Every row gives one point. Each copy is the shape, with its points in the same order, turned, moved and blurred by noise. Some copies are also mirrored. Which?

Shape (7 x 2):
[[-13.7  34.6]
 [  3.1  -4.5]
 [ 35.2 -22.9]
 [ -9.4  14.1]
 [  1.7  13.5]
 [ 34.4 -16.5]
 [-18.9  11.8]]
Copy 1, 7 rows:
[[ -8.7  40.9]
 [  6.7   1.0]
 [ 38.3 -21.3]
 [ -3.4  19.8]
 [  5.0  16.2]
 [ 34.5 -15.8]
 [-16.2  16.6]]
Copy 1 is: only turned
Copy 2 (7 x 2):
[[ -5.6  43.3]
 [ -3.3   0.9]
 [ 19.5 -23.9]
 [ -4.0  17.3]
 [  0.0  15.4]
 [ 23.1 -20.7]
 [-15.2  21.6]]
Copy 2 is: only turned
Copy 3 (7 x 2):
[[-42.6   0.5]
 [  1.3   1.2]
 [ 30.0 -21.2]
 [-21.5   5.6]
 [-15.1  -5.9]
 [ 23.7 -23.0]
 [-24.1  17.5]]
Copy 3 is: mirrored
Copy 4, 7 rows:
[[-32.0  23.1]
 [ 10.0   1.8]
 [ 26.9 -23.4]
 [ -7.8  15.2]
 [ -8.3   6.6]
 [ 21.3 -29.4]
 [-12.8  27.4]]
Copy 4 is: mirrored

Shape, 9 rows:
[[ 23.9 -21.1  -3.2]
 [-20.8  40.2 -27.2]
 [ 28.6  -2.1  27.4]
 [ -8.2  -4.7  -2.2]
 [ 21.5 -14.7  26.0]
 [-22.7   9.1  11.5]
 [-25.7  -0.6   6.2]
 [ -1.6  36.7   0.3]
 [ -4.7 -32.4   3.7]]
Copy 1 (9 x 3):
[[-10.8 -27.9  10.4]
 [-12.7  30.2 -44.4]
 [ -3.4  -1.8  33.5]
 [  8.4  -6.5 -12.5]
 [  5.7 -12.4  29.4]
 [ 22.1  12.6 -13.5]
 [ 24.4   4.0 -18.5]
 [-10.0  31.6 -10.8]
 [ 19.0 -30.5  -2.6]]
Copy 1 is: mirrored
Copy 2:
[[-23.1 -22.5   3.4]
 [-10.7  54.1 -19.4]
 [-12.9 -12.7  38.6]
 [  2.5   8.4  -7.1]
 [ -5.1 -21.3  28.4]
 [ 18.1  20.5   5.4]
 [ 19.6  11.0  -6.4]
 [-10.9  40.6  14.9]
 [ 10.3 -17.1 -10.9]]
Copy 2 is: mirrored

Shape, 10 rows:
[[-33.3  41.9  29.8 -12.0 -15.1  15.4]
 [-23.0 -47.5 -16.8  13.7  -0.2  21.5]
 [  5.5  18.8  40.7 -15.3 -11.3  12.8]
 [ 14.6  32.8  16.9 -27.3   1.6  -4.7]
 [ 13.9  17.3  28.9  13.7   4.0  -6.2]
 [ 22.1  11.2   1.8   7.5   7.7  -2.6]
 [  1.0 -13.5  16.7   6.0   2.1 -13.2]
 [  3.3   9.2  10.2   0.3 -24.6 -16.8]
 [ 10.6 -21.4  -9.8  17.7 -19.6  28.0]
 [ -4.6 -40.5 -27.9  40.4   3.9   9.5]]
Copy 1:
[[ 21.4  51.4  18.6 -30.7 -12.6   0.2]
 [ 20.7 -49.1 -12.9 -28.1   9.4  -8.1]
 [  4.1  26.6  34.7   2.0  -8.1   8.7]
 [-13.7  37.3   8.0   4.4   0.9  23.9]
 [  5.9  23.1   9.2  23.0   8.7  -8.8]
 [  1.5   9.1 -12.4  21.3   7.2   8.9]
 [ -7.8  -4.4   5.4   1.9  13.4 -14.9]
 [-14.8  14.9  -1.5   2.6 -14.8 -14.3]
 [ 20.4 -32.1 -10.8   3.1 -19.4   2.2]
 [ 23.9 -47.9 -35.4  -2.7  11.5 -18.1]]
Copy 1 is: mirrored
Copy 2, 10 rows:
[[ -6.9 -18.6  54.4   8.0 -27.1  38.6]
 [-39.2  17.7 -24.8 -11.2 -11.9  -3.8]
 [  8.6  -2.5  57.8 -14.7  -6.0  10.0]
 [ 33.4 -21.5  38.6  -2.8   2.0  14.0]
 [ 11.6   0.1  43.5  14.8   0.6 -12.0]
 [ 21.5   6.8  16.6  11.9   5.0  -9.6]
 [ -5.8  -8.7  18.6   0.8  -3.7 -21.0]
 [ 14.6 -12.9  24.2  -1.3 -31.4 -10.0]
 [ -2.4  36.3  -0.9 -11.0 -18.7  -3.7]
 [-26.8  30.4 -30.9  13.3 -12.8 -23.4]]
Copy 2 is: mirrored

Shape (11 x 8):
[[ -4.6   3.6 -12.2 -22.9   3.7 -26.4   2.9 -13.8]
 [-10.2 -38.5  10.9  18.1   9.3   1.8 -11.9 -19.9]
 [-27.6   5.1  33.6  18.1 -25.6 -11.7  11.9  -6.8]
 [-13.9   7.2 -24.8  -9.2  -2.2   9.1   4.8 -32.0]
 [-16.1  39.6  36.5   9.8  14.9  17.5  19.2  17.3]
 [ -9.6 -45.7 -18.5 -15.3  -4.8  -5.8  -1.4   4.1]
 [ 16.1 -17.1  -4.0  16.4  20.8   1.7  32.3 -15.6]
 [-51.9  34.7  26.7  20.9  28.6 -21.7  10.7  -2.3]
 [  7.5 -21.3 -12.5  25.0  -5.2  10.5  29.5   3.2]
 [-15.4  19.2 -13.3   3.0  21.4 -30.6 -29.2  -8.5]
 [  9.4 -17.7 -17.2  30.4  14.9  12.1  25.4 -12.8]]
Copy 1 (11 x 8):
[[ 12.0 -16.9  -0.9  -5.1   5.7 -21.0  -8.4  -2.0]
 [-29.9  -4.2  -3.4 -20.6   5.4  21.9  17.2 -26.2]
 [-27.9  -2.0  40.4  22.3  -5.6   7.4   9.9  -3.0]
 [ 13.5   0.7 -13.8  18.2   7.1   2.6 -13.9 -25.0]
 [  5.3  18.0  32.1  26.4  28.4  28.4  16.3  33.5]
 [-13.3 -32.8 -28.0 -14.4 -18.2   9.7   2.6  -5.4]
 [ 18.4 -19.4   0.2  -2.7  14.3  20.1  39.0 -23.9]
 [-28.4   1.2  31.9  28.9  56.2  -5.2   6.9  15.9]
 [  4.9 -16.4 -11.1  15.7 -11.0  24.2  41.8 -14.2]
 [-12.2  14.2 -10.5  -6.5  28.7 -34.3   0.0   3.2]
 [  8.2 -10.0 -16.3  10.0  10.0  22.1  44.0 -28.9]]
Copy 1 is: mirrored
Copy 2, 11 rows:
[[ 21.1  -8.8   0.0 -21.0 -19.4 -31.7  -7.8  -4.3]
 [  0.2 -38.5   0.3  17.1   1.1   8.6 -13.7 -25.1]
 [-18.3  -0.6  33.3  -1.7 -40.3   8.6  -2.7 -18.1]
 [  5.5  -8.1 -18.0 -46.4 -13.2  -2.3   0.4 -34.3]
 [  0.0   9.4  37.5 -30.3 -22.8  51.8   7.5  15.1]
 [-10.7 -27.9 -18.7   0.7   1.7 -27.0   6.9   2.4]
 [ 33.2 -22.1  -0.9   3.3  -6.2   4.7  30.8 -20.4]
 [  9.4 -12.7  17.2 -26.0 -71.5  38.8 -13.6   2.9]
 [ -1.6  -4.0  -6.8  10.2  -5.9   9.2  35.2 -12.6]
 [ 28.3  -3.9 -18.0 -20.4 -28.4  -0.1 -44.7   4.4]
 [ 24.5 -10.1 -24.9   9.6 -12.1  19.6  32.9 -26.4]]
Copy 2 is: mirrored
Copy 3 (11 x 8):
[[ 11.4   2.7 -13.5  -2.5   1.4 -25.6   2.0 -21.6]
 [-17.7  10.3  29.3 -14.0  26.0 -17.6 -36.5  -0.8]
 [ -7.2   1.5  44.6  10.7 -27.8 -11.7  -2.6  -4.1]
 [-14.7  11.6 -19.4   3.0  -3.0   4.3 -14.0 -25.4]
 [  9.5 -12.9  35.6   7.0 -10.2  43.6  21.3   8.0]
 [-16.0  -4.6 -14.8 -10.9  12.8 -33.1 -20.6  15.0]
 [-23.7  27.6   5.7   2.8  33.3  -2.8  13.3   5.8]
 [  7.5 -28.3  49.0  37.2   8.2   9.8   7.6 -32.4]
 [-31.6  27.0   0.5  11.4   9.8  -1.6  -0.2  30.1]
 [ 32.1  -6.2   2.5  22.7  18.2  -7.8 -25.5 -29.9]
 [-26.0  31.3   1.4  14.6  30.0   4.6  -4.4   9.5]]
Copy 3 is: mirrored
Copy 4 (11 x 8):
[[-20.9 -14.4 -22.6  -6.3  -0.7 -13.6   0.3 -16.7]
 [  4.0   9.0  -4.3 -29.4  -0.5 -14.0 -30.1  28.8]
 [-17.1  32.1   5.5  10.9 -13.5 -22.7  17.3  22.9]
 [ -2.8  10.2 -30.7  -6.5  -1.9  14.5  -2.9 -12.0]
 [-21.2  28.6  33.6  18.6  34.2  -0.8  24.2   1.8]
 [  2.2 -32.0 -21.1 -25.3  -8.3  -4.1   0.1  28.1]
 [ 26.9   7.0  -7.2 -20.8  24.6 -24.6   0.6  -4.5]
 [-51.2  36.7  -6.1  24.7  38.3 -24.1   1.1  13.0]
 [ 38.8   1.6  -8.4   0.7  10.4 -13.3   8.9  16.0]
 [-35.9  -9.6 -15.5  17.6  10.0 -12.6 -31.2  -7.0]
 [ 39.7  11.3 -14.8  -5.4  23.5 -12.0  -8.3   5.5]]
Copy 4 is: mirrored
